Rows are points. The points of each table are mixes of a few directions, plus a little noise. Count the directions of each table, and those that both share. Where both have some left over, give the other angles between the two spaces (their principal angles), to ten degrees, smallest first.

First, 5 rows:
5.0  1.7  -2.8
-5.2  -1.8  3.0
-2.4  -0.8  1.4
-2.7  -0.9  1.5
5.4  1.8  -3.0
Second:
-2.7  -0.9  1.5
-4.3  -1.4  2.4
7.2  2.4  -4.1
2.8  0.9  -1.6
-3.0  -1.0  1.7
Directions: first 1, second 1, shared 1

First (8 x 6):
-6.7  -6.5  3.6  -5.5  4.6  3.8
1.4  -0.1  -0.3  0.2  -0.5  2.2
-1.9  -0.5  -1.9  -1.5  4.1  -0.4
4.6  -1.9  -1.2  1.6  -4.2  -0.7
2.4  -0.1  -0.1  0.5  -1.6  3.5
0.7  -1.0  -3.5  0.4  1.3  -5.4
-0.2  1.5  -0.3  0.6  0.1  -1.5
-0.4  8.6  3.6  3.7  -3.8  -1.4
Second:
0.7  -4.4  -1.7  0.5  -1.3  4.2
0.1  2.8  1.3  -0.8  1.1  -2.5
-1.8  -3.7  -2.2  2.5  -2.1  4.8
-2.0  1.9  0.0  1.7  -0.7  -3.0
3.5  2.8  3.3  -6.0  5.1  4.6
-0.5  0.6  -0.7  2.1  -2.2  -8.1
Directions: first 4, second 3, shared 2; angles 80

First (10 x 11):
-4.4  1.9  0.1  -0.3  -0.4  -1.9  1.4  2.1  -1.4  4.9  2.7
-3.5  2.1  0.8  0.2  1.4  -0.1  3.6  2.3  -0.4  3.0  -1.6
2.1  -0.1  1.3  -2.8  -1.4  1.8  -3.2  -1.7  0.1  -4.8  -4.0
-0.7  -0.9  -2.2  3.1  0.7  -2.1  1.7  0.9  0.1  4.5  6.5
2.6  -0.3  1.4  -2.3  -0.8  2.0  -2.5  -1.8  0.5  -5.4  -5.0
3.5  -0.2  2.2  -0.9  2.0  4.2  0.9  -1.2  1.8  -7.3  -10.2
-1.2  -0.9  -2.8  4.1  0.9  -2.7  2.6  1.3  -0.1  6.0  8.3
-2.7  -0.2  -2.2  0.8  -2.0  -4.1  -1.6  0.8  -1.8  6.7  10.2
0.2  0.7  1.2  -1.4  -0.1  1.2  -0.5  -0.3  0.1  -2.1  -3.5
4.0  -1.7  0.2  -0.8  -0.3  2.0  -2.4  -2.3  1.1  -5.5  -3.3
Second (10 x 11):
-0.9  2.5  -3.4  0.3  -1.5  -1.4  4.4  6.6  -0.6  4.1  -4.3
-0.2  -0.9  -4.1  2.3  1.0  -1.4  1.1  1.9  -2.2  2.7  2.9
3.2  -2.0  -2.7  3.8  -3.2  2.6  2.3  -4.3  -3.6  -1.8  -0.3
1.7  3.2  -0.2  0.7  0.1  4.5  1.5  -3.4  2.3  1.8  -4.2
4.6  -3.2  3.8  -1.0  0.8  -0.6  -4.9  -2.8  6.5  -5.4  3.3
1.9  -1.3  -2.1  1.2  2.4  0.5  -4.7  -4.5  1.2  1.6  7.6
1.5  0.7  -2.2  -1.6  -4.7  -2.6  -0.6  4.3  0.9  1.3  -1.0
-5.3  1.8  2.7  -1.8  1.6  -0.6  2.8  3.2  -2.5  0.3  -3.9
-2.7  3.0  4.3  -4.9  1.3  0.8  -5.1  -2.1  3.0  1.0  0.5
-3.9  -3.8  3.9  0.6  2.1  -1.8  3.1  1.3  -5.0  -5.5  -0.4
Directions: first 3, second 6, shared 2; angles 30
